Each row of a before or after table is a point. The points were changed in one or more steps. Then noise was added and the rows were shuffled. The steps act on how far a point lies along the listed directions, d1 being the first. What was done? A step turns or swaps two directions, mirrors them in a line or flattens them onto one, adds a multiple of one to another, or multiplies one. Angles are multiples of 10 degrees, from the lower direction toward the higher: turns from -170 to 170, lines from 10 to 170 but not 90. Use the fewest steps. Two steps may share a direction if one is a turn and the other turns, adds or multiplies; they go together, in the order done. Otherwise the lowest direction goes first.

Directions:
(1): [0.59 0.20]
(2): [ 0.20 -0.59]
Before (11 x 2):
[[-0.29  0.66]
 [ 0.17 -0.34]
 [-0.19  0.30]
 [-0.40  0.22]
 [-0.41  0.51]
 [ 0.08 -0.26]
 [-0.34 -0.16]
 [-0.45  0.34]
 [-0.69 -0.72]
 [-0.11 -0.46]
 [ 0.48 -0.76]]
After:
[[-0.39  0.23]
 [-0.27  0.21]
 [ 0.68 -0.42]
 [-0.16  0.14]
 [-0.51  0.33]
 [ 0.20 -0.11]
 [-0.50  0.31]
 [-0.16  0.10]
 [ 0.15 -0.07]
 [-0.47  0.29]
 [ 0.22 -0.17]]
Steps: flatten d1 and d2 onto the line at 50 degrees

Directions:
(1): [-0.10  0.29  0.64  0.13  0.32  0.73]
(2): [ 0.01  0.30 -0.74  0.60  0.13  0.37]
(3): [ 0.76 -0.29  0.30  0.61  0.08 -0.19]
(4): [-0.13  0.32  0.23  0.32 -0.94  0.01]
Before:
[[-0.33  0.32 -0.11  0.40  0.07  0.39]
 [-0.36  0.16 -0.36 -0.15  0.35  0.17]
 [ 0.19  0.35 -0.16  0.76 -0.60  0.35]
 [-0.71  0.47 -0.47 -0.68  0.11 -0.29]
 [-0.39  0.27  0.21 -0.25 -0.35  0.42]
 [ 0.52 -0.66  0.52 -0.01  0.46 -0.48]
 [-0.05 -0.20  0.86 -0.64  0.36 -0.09]
 [ 0.31  0.16 -0.20  0.24 -0.12  0.15]]
After:
[[-0.69  0.11  0.90 -0.66 -0.58 -0.03]
 [-0.10  0.05 -0.42  0.10  0.61  0.20]
 [ 0.41  0.17 -0.84  0.93 -0.48  0.03]
 [ 0.36  0.01  0.20 -0.02  1.15 -0.06]
 [ 0.41 -0.48 -0.23 -0.18  0.18 -0.37]
 [ 0.17  0.29 -0.38  0.28 -0.21  0.23]
 [-0.31 -0.39  0.82 -1.25 -0.03 -0.64]
 [-0.06  0.03 -0.84  0.49  0.19 -0.06]]
Steps: turn d1 and d4 by 150 degrees; turn d3 and d4 by 110 degrees; multiply d2 by 1.6

Directions:
(1): [ 0.61  0.21 -0.38  0.82  0.80  0.29 -0.31 -0.23  0.04  0.05 -0.16]
(2): [ 0.41  0.29 -0.34 -0.55 -0.07  0.52  0.79 -0.60  0.38 -0.24 -0.09]
(3): [ 0.23 -0.89 -0.04 -0.17 -0.03 -0.28 -0.43 -0.92 -0.06 -0.16  0.30]
(4): [-0.26  0.30 -0.03 -0.58  0.55 -0.52 -0.26 -0.29  0.41  0.72 -0.45]
(5): [-0.43  0.44 -0.38 -0.37  0.15  0.38 -0.75  0.05  0.26 -0.49  0.64]
(6): [-0.07  0.32  0.65  0.26 -0.43  0.62 -0.22 -0.50  0.06  0.74  0.33]
Before (9 x 11):
[[-0.07 -0.88 -0.50 -0.36  0.54 -0.63 -0.76 -0.34  0.29 -0.86  0.00]
 [ 0.29 -0.13 -0.48 -0.34  0.31  0.36 -0.03 -0.06 -0.05 -0.79 -0.03]
 [ 0.07  0.16  0.26 -0.52 -0.46  0.07  0.37 -0.22  0.11  0.10  0.12]
 [ 0.92 -0.52 -0.19  0.20 -0.15  0.52  0.60 -0.35 -0.16 -0.38  0.09]
 [-0.12 -0.13 -0.57 -0.60  0.36 -0.08 -0.58 -0.20  0.20 -0.54  0.31]
 [-0.22 -0.36  0.25 -0.52 -0.97  0.37  0.42  0.00 -0.25 -0.26  0.50]
 [-0.20 -0.37  0.34 -0.64 -0.85 -0.15  0.13 -0.71  0.26  0.12  0.42]
 [ 0.11  0.16 -0.68  0.54  0.84 -0.39 -0.31  0.56 -0.10 -0.56 -0.41]
 [-0.18 -0.05  0.39  0.11 -0.54  0.81 -0.26 -0.38  0.00 -0.21  0.53]]
After:
[[-0.72 -0.09 -0.10 -1.12 -0.10 -0.59  0.24  0.62  0.44 -0.55 -0.43]
 [ 0.11 -0.30 -0.18 -0.99  0.18 -0.22  0.44 -0.18  0.06 -0.19 -0.46]
 [ 0.18  0.83  0.09  0.33  0.16  0.47  0.81  0.60 -0.13  0.75 -0.61]
 [-0.28  0.21  0.71  0.00 -0.12  0.11  0.21 -0.14  0.08  0.98 -0.45]
 [ 0.28  0.76  0.03  0.12  0.03  0.45  0.32  0.17  0.07  0.06 -0.01]
 [-0.31  1.10  0.22  0.07 -0.43  0.39  0.58  0.74  0.34  0.35 -0.01]
 [ 0.50 -0.60  0.23 -0.43 -0.55  0.07  0.99 -0.29 -0.15  0.04 -0.20]
 [-0.43  0.23 -0.31 -1.04  0.21 -0.36 -0.02  0.13  0.33  0.05 -0.28]
 [ 0.03 -0.86 -0.53 -0.32  0.26 -0.94 -0.31 -0.55 -0.08 -0.72 -0.08]]
Steps: multiply d1 by 1.3; turn d1 and d3 by 110 degrees; add -0.3 times d6 to d2; mirror d4 and d5 in the line at 50 degrees
